Every row gives one point. The last column is the point's height on a tilted bowl or saddle (a function of degree 2), plus a little noise. Count its main directions that bend up, bend down and stay straight.

Points (16 x 4):
[[  8.9  -1.8  -8.3 -11.8]
 [ -4.5  19.9  29.7  15.9]
 [ -3.8  15.1 -16.1   3.7]
 [ -6.5  -4.0  15.4 -12.8]
 [ 14.5  35.9  13.2  32.7]
 [ -1.4   9.7 -16.7  -1.1]
 [-34.5 -15.4  -5.3  20.2]
 [ 11.9   9.4 -27.6  17.0]
 [-17.4  27.8 -12.6  25.2]
 [  0.5  -6.4  -1.5 -16.6]
 [  0.8  22.0   8.2   1.4]
 [ -4.1   1.7 -12.4  -8.9]
 [  4.1  19.6   7.2  -1.9]
 [ 13.6  29.5  -2.5  18.6]
 [ 12.6 -19.3   7.2  -7.7]
 [ 13.6  14.5   3.6  -3.6]]
Directions: 3 up, 0 down, 0 straight

Points, 24 rows:
[[-22.4  12.8  14.5   1.2  11.0]
 [-11.8 -11.4 -26.8  14.7  11.5]
 [-17.1  12.8   4.7  -4.5   9.3]
 [-12.0  -9.6   4.8 -15.4   5.5]
 [ 16.3 -20.9   4.3  27.2  17.7]
 [  6.0  16.6   8.0  10.7   9.3]
 [ 19.5 -22.5  12.5 -28.0  22.5]
 [-23.7  22.4  -6.3 -35.6  34.3]
 [ -1.8  -4.8  20.7  17.1   7.0]
 [  6.3  16.0   3.2 -27.0  19.6]
 [ -7.7  27.4 -18.7   7.5  22.3]
 [-16.3   8.0  -9.3  -9.9  10.2]
 [-16.7 -16.4 -21.4   3.4   8.5]
 [ -8.8 -13.1  12.3   3.8   3.8]
 [ -5.2 -10.3 -13.4 -11.6   6.8]
 [ 10.5   2.1   1.6  -3.0   7.1]
 [ -7.9 -10.7 -22.3 -33.2  20.2]
 [ 13.6 -27.4   5.8  12.7  14.3]
 [ -9.9  -1.8 -10.5  -3.4   5.3]
 [-27.2  18.8 -23.6   0.0  24.6]
 [ -0.2   7.4 -31.7  -8.0  19.9]
 [  2.3 -11.4 -10.2  -1.7   5.6]
 [  6.1  10.8  18.1  21.3  10.1]
 [  3.1  24.3   4.4   7.7  13.3]]
Directions: 4 up, 0 down, 0 straight

Points:
[[-23.8  10.4 -12.7   5.4 -11.6]
 [ 13.2 -13.4 -18.7  -6.5 -20.3]
 [  9.4  19.2 -21.2   0.6 -23.4]
 [  3.6 -28.8  18.8   7.9   5.3]
 [ -5.1   0.5 -17.0 -14.9  -4.7]
 [-13.5  -5.4  16.4  17.1   3.6]
 [-26.9   4.3 -29.0  -0.3 -36.5]
 [ -9.8   4.1 -12.1   4.2  -4.2]
 [ -8.6  17.9 -14.0  -2.4  -2.1]
 [ -1.9 -10.7  -5.1  18.3   2.8]
 [-22.9 -10.4  16.6   4.2   2.4]
 [  5.3  -9.7  -7.6  -8.4  -3.6]
 [ 13.7   7.9   5.8 -16.0   0.2]
 [ -5.4 -14.3 -13.2  -3.3  -4.9]
 [-41.7  21.1   1.8   0.3 -11.3]
 [-27.8 -18.5 -18.6  24.5 -22.3]
 [ -1.3  -3.8 -14.8 -20.2  -5.3]
 [ 25.6  19.3  -1.7  21.3 -41.3]
 [ -6.1  -4.4  13.8 -12.1   7.7]
 [ -1.1 -15.3  10.7  39.0  10.0]
 [-21.9   2.0 -15.7  -6.8  -8.0]
 [-14.1  -3.8  19.4  21.3   0.2]]
Directions: 1 up, 3 down, 0 straight

Points, 39 rows:
[[  2.6   3.8   3.1  -0.6  -9.3   4.2   7.2]
 [  6.6  17.0   5.7  -4.7 -30.4  11.1  17.3]
 [ -0.2  -6.7 -10.9 -16.5  -1.9  11.0  -3.6]
 [ -8.8  28.7 -12.6  13.9  24.8  10.9 -15.4]
 [ 14.8   3.8   4.3   0.0 -13.3   3.4   5.3]
 [ 11.0  32.5  -0.7  12.7 -17.3  -2.9  28.6]
 [ 11.4  -0.9  49.3 -20.6  15.7  -2.2  14.3]
 [ 14.0 -21.7   1.6   7.6  15.6  -2.6 -11.1]
 [-25.8  16.0  10.3  37.2 -26.2 -12.7  19.6]
 [  7.4   9.1  -1.3  -2.4 -20.5  14.8   5.5]
 [ 16.1 -16.8 -10.3  -4.2   6.1  35.3 -20.1]
 [ -3.6  -5.8  -9.6   1.0   3.3 -13.4  -5.2]
 [-15.2 -10.3  12.1  11.7  16.5  16.3  17.4]
 [  3.2   2.4 -21.1   0.0  19.6 -31.5 -27.0]
 [  4.1  18.7   9.4 -46.7   3.8 -11.7  14.8]
 [  7.4  23.8  10.1  19.1  17.8   9.1   2.5]
 [ -6.3 -18.6  -6.7  -0.1  -0.9  -0.1  -3.0]
 [  5.6 -44.7   7.1   5.6   6.7 -26.0 -31.4]
 [ -7.4 -15.7  25.4  -5.6  -7.2   1.2   3.8]
 [  5.3 -10.1  -5.1 -38.6  -6.5  19.9 -15.1]
 [ 26.0  -2.6  15.8  24.0 -11.6   1.7  11.3]
 [ -1.1  14.3 -15.5   6.7   7.7 -18.2   0.4]
 [ 30.7   7.9  14.6  -9.9  12.6   0.4  12.2]
 [  0.4  -3.0   7.7  12.8 -39.3  15.2   4.7]
 [  0.3 -14.1 -13.0 -20.4  -5.8  -5.4  -9.5]
 [  8.3 -24.2   9.5  -7.9   0.5  -6.5 -12.5]
 [-21.4   0.1  14.7 -24.0  13.9   3.3   4.3]
 [ -1.4 -16.7  -4.5   4.2  15.3 -25.4 -24.1]
 [-24.7   2.4   8.4  10.0   6.6  -0.4   9.5]
 [ -2.6   0.1  24.5   3.8 -19.2  13.6   7.7]
 [-20.7  -8.0   1.9   0.7  -9.2  17.4  17.7]
 [-12.9  30.9  11.0   1.1  11.3 -11.8  12.2]
 [-35.3 -23.9  -2.8 -13.7 -15.5   7.6  30.7]
 [-24.5  -5.0  -9.8   8.6 -14.7  -0.8  23.1]
 [-20.2 -13.9  -2.8   3.2  -1.8  31.0  20.7]
 [ 11.2   2.8  -7.5 -14.9 -10.0   8.2  -1.0]
 [ -7.3   5.9  34.5 -20.5 -11.9  -0.1   3.5]
 [ 20.9   3.4  19.0  19.9 -26.1  -5.3  18.4]
 [ -7.5 -17.0  -3.2   5.3  -7.5   4.5   3.4]]
Directions: 2 up, 3 down, 1 straight

Points (61 x 9):
[[  1.7  -1.8   2.5 -14.9  13.5  -5.5   2.9  17.8  16.9]
 [ 11.2 -35.7 -11.2 -16.1  -2.1   2.4 -14.7 -12.8   1.1]
 [-23.3  -2.7   5.6 -18.0 -18.1  11.3  19.4  10.3   1.1]
 [ -6.3 -22.7  -4.1  20.4  -6.2   6.0   6.3 -21.3 -11.1]
 [ -4.7 -19.0  16.9 -15.6   9.4   0.9 -24.9 -35.7   0.7]
 [-22.5 -28.4  -7.8  19.3   2.7  -2.4  -6.4  -6.8   2.7]
 [-16.9   4.6 -10.3 -25.9  36.4  -9.9   6.7   7.7  51.8]
 [-42.1 -17.3  19.1  -6.3  -4.8 -20.0  -3.4 -14.7  16.5]
 [  1.6  -5.9  -2.3  22.3  23.0   1.4  38.5 -21.5  12.9]
 [ 38.1 -18.9   9.8   7.9  23.1  -6.0  20.8  -5.4  34.1]
 [-11.4   3.7  -3.4  -2.8  15.2 -13.9   9.3   4.5  12.6]
 [ 11.4  22.8  -3.5 -24.9   2.9   9.4  -8.5 -39.7  23.9]
 [  1.8  -3.3  -5.9  11.8 -18.5  12.7  19.4  20.0  -5.8]
 [-11.3  -1.4 -17.1   3.0  -0.9 -13.1   0.2  -6.1   1.9]
 [ -0.8  25.7   1.0   4.6 -17.2  -2.9   6.5  27.4  -4.6]
 [ 30.3   2.4  27.7 -16.0   0.9 -32.8  -5.4  22.2  13.1]
 [ -3.7  -1.3 -22.9  -5.9 -20.4 -10.7 -16.4 -21.1   6.2]
 [ 15.8  35.1  11.7  12.5  -9.1 -16.2   7.2  -9.7   8.9]
 [ -7.2  18.4 -34.6  26.2  -6.9  -5.1   4.2   2.1  -3.7]
 [  1.9  12.9  22.6  10.6 -20.6 -14.9 -29.1 -23.7 -14.9]
 [ 14.9 -18.1  17.2  28.4  -8.0   0.2  32.5   2.2   3.0]
 [-13.6  15.7 -25.8  16.0 -10.0  -4.4 -20.1  32.7 -11.9]
 [ -4.4  25.4   7.0 -14.9   9.3  -4.4  -0.5  -8.3  13.6]
 [ 11.1   9.0   9.3  13.2   5.7  30.4  33.3  -8.0   2.8]
 [ -8.3  -5.5  10.2   3.4 -10.9  25.6 -14.4 -26.6 -12.5]
 [ -9.2   6.4   7.9 -12.6   9.1  -6.8  -3.9   4.1   2.5]
 [ -0.9 -14.7  14.9   2.1   7.1  19.5  10.2  27.3   9.2]
 [ -2.2  -7.1   9.4 -17.9  25.5  16.7   7.5 -12.9   6.5]
 [  4.1 -16.8   6.0   0.5  -0.4  -4.4  -5.7  -3.0  -4.5]
 [ -9.8 -22.9   6.7   7.8 -19.1  -1.9  17.5 -15.7 -12.1]
 [ -4.8  -5.3   2.4   5.5   3.9  -4.2   3.1  12.0  -4.3]
 [ -7.6   9.3  10.1  -7.9   2.2  16.7 -20.4  -3.4 -10.2]
 [ -4.9 -10.2  17.2 -14.3  -0.5   5.2  -0.9  15.0  -0.4]
 [ 13.1   2.5  -6.4   9.6  -1.3  10.9   5.5  22.7   4.5]
 [ 18.0  -5.6   2.0  -7.4   9.7  16.5   7.9  -9.1  -0.3]
 [-36.1  10.7  24.4  23.2  18.6  19.2  11.8  14.0  -9.4]
 [-15.8  -2.3   7.7   3.4  17.2  -3.7  22.1   4.4  11.0]
 [  2.1   6.6   9.6  16.3   7.7  -1.1 -10.6  -0.4 -18.3]
 [  6.9 -10.1  -1.5  -1.7   1.7  -2.6  -6.0 -30.5  -1.8]
 [-11.2  11.6  -7.9  -4.1  32.2 -12.9  11.8  12.0  33.0]
 [-17.3 -13.8 -10.2   2.3 -22.9 -14.2  27.8  -2.5 -10.4]
 [  3.2  -0.7  -0.4  28.0  31.2   8.6  15.0   0.9   6.5]
 [-18.7   2.6  -3.1 -34.5   6.0   2.7 -24.1 -32.7  16.6]
 [ 22.1 -15.0   1.4 -28.6 -11.7 -21.6  14.5 -10.6   1.7]
 [ 12.6   1.1 -31.8  15.7  -9.7   4.6  -5.3   4.2   5.1]
 [-22.0   6.1  10.9  25.0   6.3   9.6  -8.1   3.8 -28.3]
 [  9.2 -10.9   7.4  -8.5 -16.9   8.9 -16.4   4.4  -7.0]
 [ 14.1  22.3 -23.2  10.9  12.2  17.2  15.6  14.9  24.9]
 [-12.8  27.3   6.5 -22.1 -31.2  22.5   2.2 -11.7  12.0]
 [ -4.1  -7.9  -9.6  10.0   6.9   5.7 -20.0 -16.6  -6.2]
 [ 18.4   0.7   2.6   6.5 -24.1  -0.7  -5.5 -14.7  -5.8]
 [ 16.5  10.8   5.5  -9.4  -8.1   3.7  -9.0   5.1   1.8]
 [ 13.6  -5.7 -33.2 -28.6   6.1 -22.0  10.9 -14.3  33.6]
 [-16.4  25.8  -2.3  25.8   3.6  -0.6 -17.7  18.9 -44.0]
 [-11.9  -3.2  24.1   3.7  19.3   6.0  -5.6  30.8  -8.6]
 [ 12.4  -6.6 -10.3  -6.4 -14.9  13.9  10.0   1.8  -9.4]
 [ 11.4  10.1 -29.8  23.9  -7.0  -1.4 -20.4   2.6   2.3]
 [  4.3  16.0 -21.0 -33.3 -18.6   7.7  37.8 -11.0  -4.6]
 [  8.1 -18.4   3.6 -13.3   1.8  21.1 -20.5   9.0   1.7]
 [ 14.5   8.1  33.0  15.9   5.9 -12.6  -7.2  -9.6 -12.9]
 [  7.7  -8.1   4.2  12.6  -9.5  30.9  16.1   1.0 -11.1]]
Directions: 5 up, 1 down, 2 straight

Points (75 x 9):
[[ -3.7   2.6 -28.4 -11.1  23.5 -10.8  10.0 -12.1  -6.7]
 [-48.8   6.7  -6.2  -8.8   4.0  11.0 -15.9   5.5  29.6]
 [ 12.8   3.4   3.5  15.9   3.8   3.1 -14.5  -3.8  -3.8]
 [ 10.0  24.7  13.0  19.9  -0.4   8.4  15.3   1.4  -6.3]
 [-19.3  15.7 -10.5   9.0  32.9 -11.5   2.5   2.0 -14.7]
 [ -7.0   1.2   4.4 -10.1  -9.5  23.3 -20.3  10.0  27.8]
 [-12.3  22.8  -6.7  -5.0 -16.7  12.8 -11.4 -18.0  17.2]
 [-17.0   3.5   2.2 -19.1  -8.9  48.6   7.6   1.9  27.9]
 [-23.2   5.7   3.1  -9.9   7.2 -12.7   3.0 -19.4   8.3]
 [ -3.4  -1.7   1.2  27.5 -16.0   7.6  12.1  -8.8   2.4]
 [ -8.8  15.2 -20.2  24.1  37.2  -7.3  -7.9  -0.2 -40.7]
 [  0.7  13.5 -21.0  24.3 -20.3 -11.1   5.4  -3.7 -16.7]
 [  9.9   4.1  21.3   5.5  14.2  -3.1   5.4  20.4  -5.7]
 [-18.9 -14.8  -4.9 -11.1   6.5  -2.7  14.3  -2.6   1.2]
 [ 27.1  -1.4   7.4 -13.9  19.6 -37.5  10.1  -1.1   7.9]
 [-11.1  25.7  20.5  10.7  21.5  20.7   8.3  18.7   5.4]
 [-12.3   1.4 -14.0  20.1  -2.8 -12.1  -5.2  11.8 -17.5]
 [-14.9 -22.1 -11.7 -37.6  -8.4  -3.4  10.4 -10.4  -4.2]
 [  6.4  -1.5  20.3   6.9  -9.6   5.8  -8.4  12.2   3.1]
 [-18.5 -13.0  -5.9  -1.8 -15.4  11.0  10.9   9.4   0.8]
 [  7.6  -3.9  19.7  -8.5  -5.9 -31.4  24.3 -15.8  25.3]
 [ -4.9   7.0   6.8  21.6  -5.4 -39.3 -19.5 -34.3 -12.0]
 [ 12.1 -20.6   2.4  -2.7  13.1 -11.8 -10.4 -18.3  -1.3]
 [-12.9   4.8  30.0 -28.0  25.5   3.7   2.7 -13.3  15.7]
 [  8.5 -32.7  23.8  19.8  -4.7  21.9   7.0 -35.8  11.3]
 [-18.1  23.5  -8.7  -2.8  -0.4   8.6  -4.2  -4.7   8.0]
 [ 29.9 -13.7  -7.1  -3.5  -9.1   6.4  -9.2   4.1  24.9]
 [-28.2 -15.0  13.9  21.4   4.7  -9.0  20.5  16.6  22.2]
 [  9.0  22.5  22.1   3.0  21.4 -30.5   9.3 -16.4   6.2]
 [ 40.4   3.7  -1.6 -17.4 -17.1   3.7 -11.8  -3.8  39.1]
 [ -7.2  11.5   1.0   8.5 -15.4  -4.5  16.0   5.6  -0.1]
 [ -6.0  10.3  -8.0 -15.4  -4.2 -12.6  -4.9  20.3  -2.3]
 [  9.8  12.9   9.3  26.1 -23.6  -2.9   9.4 -17.2   4.3]
 [ -5.6   0.6  22.2   1.3  20.1  -0.7  29.5 -14.9  13.6]
 [  1.3   4.8  -8.5  12.3  14.7   8.2  -0.1  31.1 -21.5]
 [  3.0 -43.2 -20.0  -9.6  28.7  -6.6 -19.1 -10.4   5.9]
 [ 17.3   8.1   8.9 -16.5 -14.7  19.6  -1.0  -9.7  27.8]
 [ -7.5   9.1  18.2  33.6  25.3 -17.1  -4.8  19.0 -18.0]
 [ 19.1  12.1  -7.3 -10.4  14.8  -4.0  -7.8  -5.2   4.8]
 [ -9.2   2.6 -14.7 -23.6 -14.1  16.9  -5.3   5.5  18.6]
 [-31.1 -14.9  -6.4   1.2  -3.4  -1.1   4.9  -7.9   1.4]
 [ 20.1 -22.7 -12.4   8.8  26.3  -8.3 -12.9 -21.1  -0.2]
 [ 13.4  -2.1  -5.1  34.8  -3.1  -1.0 -10.5 -17.5  -2.5]
 [  0.2  10.0   5.3   6.6   0.9 -11.0 -17.3 -12.6  -3.5]
 [ -7.2  -7.4  -1.2   1.0 -15.0   1.8  -7.3 -10.7   5.2]
 [  1.4  -7.0   7.7  10.3 -35.8  -6.1 -19.1  13.5  -5.9]
 [ 26.7   9.2 -20.4   1.2 -29.0   3.6  -0.3 -19.9  35.3]
 [-11.1   2.8 -12.2   6.5  -3.3   4.6 -21.6 -26.4   7.7]
 [ -3.1  -3.7 -16.6  21.9  23.2  -4.2  -2.4 -13.2 -17.5]
 [ -3.0 -10.6   2.2   6.3  27.3  -0.1  -2.9   2.2  -6.7]
 [  7.4   3.6  10.5  -6.5  10.0 -20.1 -26.6  23.0 -17.0]
 [-33.1 -30.3  14.3   9.2   3.8  -7.3   3.5  -4.1  18.3]
 [ -3.4 -27.0   1.2 -16.9   5.5  -0.4  -6.2   5.8   4.6]
 [ 30.5 -10.9 -11.9  -9.7  13.0  -7.6  10.4 -10.1  18.9]
 [ 16.9   3.2  -5.1 -19.0  -8.2  -9.3  13.3  -4.5  18.7]
 [ -0.2 -31.6 -11.2   9.8   5.7  12.5 -30.7   3.8  26.4]
 [ 22.2   9.0 -18.8  -0.6  -0.4  -7.2 -14.6   7.0   0.5]
 [  3.3   1.3 -18.4  -1.3   6.4  34.2 -10.1  11.3  21.5]
 [ 11.9   5.2  16.7  -0.2  -6.9  12.4 -16.7   0.9  10.6]
 [-15.4  24.6  -1.0  17.6 -10.2   0.7   0.1   3.9  -4.4]
 [-18.4 -19.5 -11.2   3.6   0.5 -11.0 -19.1  26.6  -5.2]
 [ -3.3  -4.5 -12.5   5.0 -14.8   5.1  12.8 -16.7   4.3]
 [  3.5  -2.3  -0.7 -33.0 -19.5  -1.8   9.4  16.1  10.6]
 [ -2.1  11.1  12.3   5.2  26.6  20.7   1.8  -6.3  -4.3]
 [  5.1   1.7 -12.8   8.6   5.6  13.4   6.2 -14.8   1.3]
 [  5.9 -13.3  25.2 -24.3 -26.0   3.6  -6.6 -16.7   0.0]
 [ -6.8  -6.0  -4.9  18.2  28.7   0.3 -13.0  10.9 -13.9]
 [-30.8 -21.9  10.8   5.7  -3.4 -10.0   8.9  26.6  14.1]
 [ -1.6 -36.5  -9.7 -19.9   2.8 -11.4  17.7   7.8   2.2]
 [ -4.1  31.0   3.7   7.6  19.9  -1.1   1.0  11.4 -10.1]
 [ -8.4  -6.2  22.3   2.1 -15.0   8.0 -33.4 -11.1  11.2]
 [ -2.5  36.1  11.8 -17.6 -31.7  -4.9   1.3 -29.3  25.2]
 [  7.0 -30.3  32.2  14.0  -8.4  27.7   9.6 -26.2  11.4]
 [ 11.5 -21.1 -18.0  20.8  20.1   4.4 -11.6 -37.6   5.3]
 [ -5.8   7.7 -20.4  -0.8 -16.9   0.3 -12.5  14.0  -3.7]]
Directions: 3 up, 3 down, 2 straight

Points:
[[ -0.9 -18.6 -13.7   0.7   0.7   6.1 -20.8  13.6 -14.7]
 [ -4.4   6.2 -15.8   8.3 -11.6 -24.9  -0.1 -29.5  -6.3]
 [ 13.8 -11.8   7.4   0.0 -30.4 -25.9  -6.4  10.2  -0.3]
 [ 27.6 -19.6   3.9 -26.2   2.1 -19.2   5.1 -23.6   2.9]
 [ -7.0   9.4 -13.4 -23.5  29.8  -4.0  -6.9   7.5 -11.1]
 [ 12.9  -5.2   9.3  -3.1  12.2  11.6 -29.6 -13.2 -17.0]
 [ 15.8  20.7  -6.3   2.6  -5.3   4.6 -18.9   3.6  -6.3]
 [ -4.3 -14.6  20.7 -11.9 -28.4  19.2 -15.0 -12.7 -18.2]
 [  3.9   4.7   0.4 -23.0   0.0 -12.6 -13.7 -32.3 -16.2]
 [ -4.6  44.4  19.7  14.2  -5.6  -5.6  -3.4 -21.2  -3.7]
 [ 22.5 -10.6  12.4   6.1   6.9 -15.9  -2.8 -18.0 -14.5]
 [-14.3  -6.3  35.3 -27.2 -10.2   2.5 -25.6   2.4 -22.3]
 [ -3.5  -7.0   5.8  15.0  -1.1   4.8  23.7 -12.7  -6.5]
 [-22.1  -5.1   7.7  13.8  -2.2 -16.0 -23.7  -5.7 -29.3]
 [-20.9  -5.5  15.1  -4.2 -34.3  20.1 -12.8  24.1 -18.0]
 [ 22.9 -14.7  16.6 -27.2  18.6  -0.8 -13.2   8.5  -5.1]
 [-12.8  -8.0 -10.8   0.7  17.3   6.1   0.7 -12.7  -5.9]
 [ -2.2 -31.4  -5.7   2.9  10.2 -14.2 -21.3  -6.3 -22.7]
 [  0.1 -21.5 -18.3   5.4  -8.2   2.5  25.6  -2.6   6.3]
 [ 18.3  -2.9  -9.5   1.0  13.8  -4.2   3.3   7.3   2.6]
 [-32.3  27.2   5.3  15.4 -11.7  -6.6  -4.6  12.2 -15.1]
 [  6.5  16.2  -3.8  20.0  -2.5  15.0 -32.7  20.2 -26.9]
 [  4.7 -15.6 -23.6  -2.4   2.3 -16.2   0.5   9.7   8.0]
 [ -6.6 -12.3   3.4 -13.7 -33.9   5.8  15.7  -3.1  -0.1]
 [ 22.9 -10.8  10.7 -14.4   0.0  14.4  18.1  -3.4  -1.9]
 [ 17.2  -4.0  -1.4  16.4  28.6  -9.2   5.8  21.6 -16.1]
 [  8.7   7.5  13.6  -6.5  19.0   1.8  36.2 -19.9 -12.6]
 [-14.9 -21.4 -14.1 -21.3  -1.3  -1.8   6.6 -21.1   3.3]
 [-24.6  -7.2 -17.6  -5.8   8.5   8.4   5.5  -0.5   0.0]
 [  6.0  -2.2 -13.8 -15.3 -11.7 -10.2 -14.9   1.3  -2.5]
 [-13.5   4.3   1.5 -22.1   9.7   3.8  27.7  26.1   0.1]
 [ -4.7   1.8   0.5  20.0 -17.3   7.7  14.5  11.0  -4.4]
 [  9.8  -0.7  20.8 -10.8  -0.9  -5.6 -21.9 -11.2 -17.0]
 [ -6.1  23.6  11.7   2.0 -27.6  -8.4 -11.8   1.1  -4.3]
 [  4.3  22.1  22.1   7.3   5.2  15.0  -8.7 -10.7  -9.0]
 [ 12.7   9.0  10.3 -25.3  11.8 -21.3   6.7 -10.0   2.9]
 [-24.7 -10.5  10.4  22.9  24.1 -25.7  -2.0  -3.9 -35.7]
 [-24.4   0.6 -10.0 -19.9  -4.2 -27.4 -19.6   9.5 -17.8]
 [  4.2  -0.2   9.3 -15.7  -5.9  -7.2 -18.3  13.1 -11.0]
 [ 22.2 -12.2   8.8   5.7  14.0  -6.2 -16.5 -11.3 -16.9]
 [  7.7  -8.3   3.0   0.1   5.5 -11.9  33.0  -1.5   7.3]
 [ -6.5  -8.0  -1.9  20.9   2.5 -16.6 -15.6 -10.1 -26.3]
 [ 15.7   2.4  -3.8  21.6  -6.6  -6.1 -13.9 -17.0 -14.5]
 [-31.4 -17.3  16.1  13.3   0.3 -27.3 -16.4 -23.3 -37.1]
 [-19.5 -21.0 -10.6  11.7   3.9   0.6 -24.0  22.8 -26.7]
 [  2.2   5.7  -5.9   1.6  20.3   7.9   4.8   3.6  -5.9]
 [ -4.5  16.5  -2.4  19.2  14.1 -18.4  16.7  25.1 -13.2]
 [ 10.3 -19.3   1.8  10.9   2.6  10.3  -3.6   2.6  -9.2]
 [-13.8  -9.8  -4.2   3.2  13.8 -11.7  -8.2 -31.2 -23.6]
 [-18.0 -10.6  -0.3   7.8 -33.7  18.2  -1.1  20.9 -13.9]
 [ 19.5  12.9 -11.8  -4.1   4.1  17.5 -22.7  24.7 -16.2]
 [-19.9  25.2  21.9   9.6  12.6   0.3 -26.4 -10.5 -30.2]
 [ 24.6  -9.7 -16.8  -0.6  17.8   3.2 -29.8   6.2 -12.1]
 [ -6.7   0.9  -1.3  27.8  -9.0  -2.0   1.1  -7.4 -11.1]
 [ 12.8  15.6 -13.1  14.9 -30.1  21.3   8.4 -15.2  -1.3]
 [ -1.3  -7.5   5.7 -16.5 -12.1  -0.4  -8.2 -10.1  -7.7]
 [ -5.1 -16.0  -7.0   3.2  14.5   3.2   3.9  38.8 -10.1]
 [-39.6  -4.5   7.3  -8.5 -13.2   8.3  15.7   5.9   0.6]
 [  1.6   0.2 -28.2  -2.1  22.1  24.1  17.3   4.0   5.7]
 [-22.4  16.1  -7.9  36.2   4.2  14.2   9.4 -14.5 -10.0]
 [-10.0   4.1 -26.9 -12.6 -27.7  11.1  14.1  -4.9   6.0]
 [ -2.1 -19.4 -37.9  -1.4  -2.9 -28.5  15.5 -25.0  15.2]
 [-17.9  13.5 -24.3  -9.8  38.8 -14.9 -17.2  -2.5 -30.4]]
Directions: 3 up, 4 down, 1 straight
